Rows are points. The points of each table are mixes of a few directions, plus a little noise. How many directions does each table use, and how many do they share? Where both have some left over, give the other angles between the two spaces (their principal angles), to ten degrees, smallest first.

First, 4 rows:
[[-4, 1, -11],
[-18, 4, -43],
[16, -3, 38],
[7, -2, 17]]
Second:
[[-17, 4, -40],
[-10, 2, -23],
[3, -1, 7],
[7, -2, 18],
[-8, 2, -18],
[-2, 1, -4],
[25, -5, 60]]
Directions: first 1, second 1, shared 1

First, 9 rows:
[[36, 8, -10, 24, -27, 8],
[-17, -4, 5, -12, 13, -4],
[32, 7, -8, 22, -24, 7],
[-17, -4, 4, -12, 13, -4],
[31, 7, -8, 20, -23, 8],
[-43, -11, 11, -30, 33, -10],
[-28, -6, 8, -19, 21, -6],
[37, 7, -9, 25, -27, 8],
[-30, -7, 8, -20, 22, -6]]
Second:
[[-6, 12, -11, -20, 13, 15],
[0, 11, 0, -14, -2, 6],
[-2, 21, -5, -28, 3, 14],
[-11, -1, -17, -8, 24, 14],
[-15, -32, -23, 27, 41, 5],
[5, -10, 9, 16, -11, -12],
[25, 12, 40, 4, -60, -29],
[13, 7, 21, 2, -32, -15],
[-9, -20, -13, 18, 23, 2]]
Directions: first 1, second 2, shared 0; angles 60

First:
[[10, 2, -3, 14, -5, -5, -17, 11, 0],
[-22, -4, 22, -21, 29, 29, 50, -21, 10],
[17, 3, -28, 9, -34, -34, -46, 14, -13],
[7, 1, -19, 0, -22, -21, -25, 5, -9],
[7, 3, 20, 22, 21, 20, 6, 10, 12],
[-9, -1, 22, -2, 26, 25, 31, -7, 11],
[-12, -4, -14, -26, -13, -12, 6, -15, -9],
[3, 1, -1, 3, -2, -2, -5, 3, 0]]
Second (9 x 9):
[[-23, 0, 4, -33, -3, -11, 6, -12, 7],
[52, 2, -26, 49, 1, 17, -33, 19, -23],
[-8, 0, 2, -10, -1, -3, 3, -4, 3],
[-6, 0, -1, -11, -1, -3, -1, -4, 1],
[6, 0, -2, 8, 1, 3, -2, 3, -2],
[-4, -3, 21, 21, 6, 7, 23, 8, 10],
[28, -3, 12, 60, 9, 20, 11, 23, -1],
[-36, 0, 6, -48, -5, -17, 10, -18, 11],
[-9, 3, -16, -36, -7, -12, -17, -14, -5]]
Directions: first 2, second 2, shared 0; angles 30, 40

First (10 x 12):
[[21, 26, -5, -22, 8, 8, 13, 3, -8, -1, 4, -4],
[1, 0, -3, 9, -6, 4, -9, 3, 0, -2, 2, 1],
[6, -8, 2, 4, -11, -2, -9, 0, 12, 0, -7, -21],
[14, 8, -3, -2, -5, 6, -4, 3, 2, -2, -1, -12],
[-17, -10, 6, -4, 9, -10, 11, -6, -1, 5, -1, 10],
[0, 1, -1, 3, -1, 1, -3, 1, -1, -1, 1, 2],
[-25, -25, 12, -2, 7, -18, 12, -11, 8, 8, -8, 2],
[17, 32, -8, -16, 12, 13, 11, 5, -19, -4, 12, 17],
[-14, -12, -1, 21, -6, 0, -14, 1, 0, -2, 3, 14],
[-3, -10, 2, 8, -7, -2, -8, 0, 7, 0, -4, -8]]
Second:
[[-10, 6, -5, -9, 8, -3, 1, -19, 18, 4, 3, -60],
[8, 1, -1, 7, -1, 0, -14, 4, -8, 3, -4, 24],
[7, 3, -2, 6, 1, 0, -16, -1, -5, 5, -3, 12],
[2, 2, -1, 2, 2, -1, -7, -3, 0, 2, -1, -2],
[-1, -1, 1, -1, -1, 0, 4, 2, -1, -1, 1, 2],
[4, 5, -4, 3, 5, -1, -19, -9, 2, 7, -3, -12],
[-1, -4, 3, -1, -4, 1, 10, 7, -3, -4, 1, 14],
[-8, -10, 7, -7, -8, 2, 34, 15, -2, -13, 6, 17],
[-1, -5, 4, 0, -5, 2, 13, 10, -5, -6, 1, 21],
[-9, -2, 1, -8, 0, -1, 18, -3, 9, -4, 4, -25],
[9, 5, -3, 8, 3, -1, -24, -4, -5, 7, -5, 9]]
Directions: first 3, second 2, shared 0; angles 40, 60

First, 9 rows:
[[9, 2, -45, 27, 26, 27, -12, -37, -47, -9, 49, 25, 13, -13],
[8, 2, -42, 25, 24, 25, -11, -34, -43, -8, 45, 23, 11, -12],
[-6, -1, 30, -17, -17, -18, 7, 24, 31, 6, -32, -16, -8, 9],
[-6, -1, 30, -18, -17, -18, 8, 24, 31, 6, -32, -16, -8, 9],
[-9, -2, 46, -27, -26, -27, 12, 38, 48, 9, -50, -25, -12, 14],
[-1, 0, 7, -5, -4, -5, 2, 6, 8, 1, -8, -4, -2, 2],
[3, 1, -14, 9, 8, 9, -4, -12, -15, -3, 15, 8, 4, -4],
[0, 0, 1, -1, -1, -1, 0, 1, 1, 0, -2, -1, 0, 0],
[2, 1, -14, 8, 8, 8, -4, -11, -14, -3, 15, 7, 4, -4]]
Second (9 x 14):
[[0, 15, -24, 38, 29, 15, -14, -41, -28, -22, 36, 2, 12, -14],
[17, -27, -10, 5, 17, -1, -6, -9, 31, 11, -40, -16, 1, 0],
[4, -5, 16, -13, -10, -3, 8, 14, 13, 16, -26, -6, -9, 2],
[-8, 7, -37, 12, 8, 10, -9, -14, -37, -23, 60, 28, 15, -1],
[19, -15, -15, 13, 21, 12, -5, -21, 2, 13, -18, -5, 0, -8],
[-39, 18, 27, -28, -39, -37, 5, 45, 22, -32, 23, 1, 4, 24],
[8, 3, -11, 8, 9, 15, -1, -14, -22, 7, 10, 8, 0, -8],
[-2, -2, 20, -27, -24, -6, 13, 30, 7, 17, -17, 4, -10, 8],
[1, 8, 32, -8, -10, -4, 10, 11, 13, 14, -30, -15, -13, -2]]
Directions: first 1, second 4, shared 1

First:
[[-2, 10, 12, -9, -4, -13, 22, 0, -2, 10, -4, -7, -4, 19, 0, 1, -14, 1, 5, -5],
[10, -32, -31, 29, 10, 34, -60, -7, 8, -29, 14, 20, 11, -46, 1, -1, 38, 1, -15, 16],
[-9, 28, 27, -24, -9, -31, 51, 4, -7, 24, -12, -18, -8, 41, -2, -1, -33, 0, 13, -15],
[-8, 28, 28, -24, -9, -30, 51, 5, -7, 25, -12, -19, -9, 41, 0, 1, -34, -1, 13, -14],
[-2, 5, 5, -4, 0, -5, 7, 1, -2, 4, -2, -1, -2, 6, -1, 0, -6, -1, 1, -2],
[6, -23, -21, 20, 8, 23, -40, -3, 7, -19, 9, 14, 7, -33, 2, 0, 27, 1, -8, 11],
[-2, 9, 8, -6, -2, -9, 13, 1, -2, 8, -3, -6, -3, 12, 0, -1, -12, -1, 3, -3],
[-2, 3, 2, -2, -2, -4, 5, 1, -1, 3, -1, -2, -1, 5, -1, 0, -4, 1, 1, -1],
[9, -29, -27, 25, 9, 29, -53, -4, 8, -26, 12, 17, 9, -43, 0, 1, 35, 1, -11, 15]]
Second:
[[12, -36, -28, -28, -20, -29, 2, 3, -3, -8, -23, -8, -21, 23, 28, -5, -38, -26, -9, 16],
[-12, 0, 21, 34, 23, 17, 6, -26, -29, -5, 16, -16, 16, -20, -29, -5, 20, 40, 2, 14],
[16, -15, -26, -27, -12, -11, -14, 6, -10, -5, 0, 5, 0, 35, 24, 24, -33, -25, -32, 2],
[1, 5, 18, 49, 24, 23, -1, -19, -4, 16, 0, -3, 14, -27, -9, -4, 50, 24, 4, 5],
[-4, 19, -2, -22, -20, -11, 1, 32, 28, 2, 2, 8, -15, -1, 3, -18, -8, -3, -4, 5],
[-24, 11, 15, -10, -13, -6, -10, 15, 31, -14, -1, 5, -10, -22, -10, -11, 19, -9, 47, -11],
[6, 10, -1, -3, 9, 6, 22, -2, -1, 15, -3, 6, 2, 8, 0, 4, -18, -7, -2, -25],
[1, 3, 3, 10, 9, 11, -8, -7, -13, 0, 10, 2, 12, 3, -5, 14, 6, 7, -8, -2]]
Directions: first 1, second 6, shared 0; angles 40

First:
[[-14, -3, -2, 8, 13, -20, -1, -10, 17, -1, -15, 9, 18, 0, -27, -1, -10, 5, -11, -4, 3, 7, -15, 7, -14, 19, 0, -2, 5, 9, 13, -19],
[-8, 7, -10, 22, -2, -2, -1, -9, -4, 13, -3, 9, 16, 7, -19, 21, -9, 8, 3, 10, -21, 13, -7, 0, -6, 5, 9, 7, -4, 6, 0, -10],
[-26, 18, 3, -2, -1, 21, 17, 1, 5, 14, 1, -8, 22, -2, -6, -7, 7, 8, 4, -4, 23, 7, -2, -8, 6, 10, -2, -1, -23, 7, -18, -7],
[-7, 2, 2, 9, 3, -17, 0, -13, 28, 8, -6, 4, 18, -3, -25, -9, -20, -3, -2, -7, 15, 0, -5, 0, -2, 16, 8, 2, 9, 3, 28, -21],
[26, -29, 25, -50, 15, -22, -8, 15, 26, -41, -4, -13, -39, -19, 32, -52, 6, -25, -18, -26, 49, -35, 10, 7, 4, -3, -19, -20, 29, -15, 27, 13],
[-9, 18, -11, 22, -14, 21, 6, -4, -18, 23, 9, 1, 14, 8, -5, 26, 1, 10, 14, 14, -23, 15, 1, -7, 5, -6, 10, 11, -18, 4, -19, 0],
[-14, -1, 3, -13, 10, 7, 7, 7, -5, -8, -7, -3, 3, -2, 5, -7, 16, 7, -9, -4, 10, 2, -6, 3, -5, 4, -12, -8, -11, 5, -20, 3],
[27, -1, -7, 10, -18, 10, -10, 4, -27, 3, 17, 2, -24, 6, 22, 23, 2, -6, 16, 15, -35, -3, 14, -5, 9, -26, 9, 10, 5, -11, -4, 21],
[23, -10, -1, -5, -6, 2, -10, 8, -20, -11, 8, 0, -27, 2, 24, 8, 8, -6, 3, 6, -20, -7, 9, 2, 3, -20, -2, 1, 7, -9, -5, 20]]
Second (11 x 32):
[[-6, -9, 44, 6, 17, -34, 13, -33, -18, -6, 23, -22, 22, 2, 2, -2, -8, -23, 2, -3, -14, 1, -6, -15, 3, -28, -12, -9, -8, 45, 1, -19],
[-1, -1, 15, 12, 17, -24, 10, -25, 7, 5, 7, -10, 27, 11, -6, 5, -16, -8, -8, -13, 4, 4, -6, -1, -18, -3, -2, -3, -4, 23, 3, -19],
[5, 5, -47, -22, -35, 55, -22, 57, -2, -6, -23, 28, -54, -18, 9, -8, 29, 25, 13, 23, -1, -7, 12, 9, 29, 19, 9, 10, 11, -60, -5, 40],
[4, 4, -26, -7, -14, 24, -9, 24, 6, 1, -14, 14, -19, -5, 1, -1, 9, 14, 2, 6, 5, -2, 4, 8, 4, 15, 6, 6, 5, -29, -1, 15],
[1, 1, -6, -4, -6, 8, -4, 8, -2, -2, -3, 4, -9, -3, 2, -2, 5, 3, 3, 4, -1, -1, 2, 1, 6, 1, 1, 1, 2, -8, -1, 7],
[3, 4, -7, 10, 10, -9, 4, -11, 18, 9, -4, 1, 18, 11, -8, 7, -14, 3, -11, -13, 13, 4, -3, 7, -23, 12, 4, 1, 0, 2, 3, -12],
[5, 6, -36, -9, -19, 34, -13, 33, 8, 1, -18, 19, -28, -7, 1, -1, 13, 19, 3, 8, 7, -3, 7, 10, 7, 19, 8, 7, 8, -40, -2, 22],
[-1, -1, 15, 9, 13, -20, 8, -21, 3, 3, 7, -9, 21, 8, -4, 3, -12, -8, -6, -9, 2, 3, -5, -2, -13, -5, -3, -3, -4, 21, 2, -15],
[-2, -4, 5, -9, -9, 8, -4, 10, -15, -8, 3, 0, -16, -9, 7, -6, 12, -2, 9, 12, -11, -3, 3, -6, 20, -9, -3, -1, 0, -3, -3, 10],
[-4, -4, 30, 9, 17, -29, 11, -29, -5, 0, 15, -16, 26, 7, -3, 2, -13, -15, -4, -9, -4, 3, -6, -8, -9, -15, -7, -6, -6, 34, 2, -19],
[-1, -2, 13, 5, 8, -14, 5, -14, -1, 0, 6, -7, 12, 4, -1, 1, -6, -7, -2, -4, -1, 1, -3, -3, -5, -6, -3, -3, -3, 16, 1, -9]]
Directions: first 4, second 2, shared 0; angles 40, 90
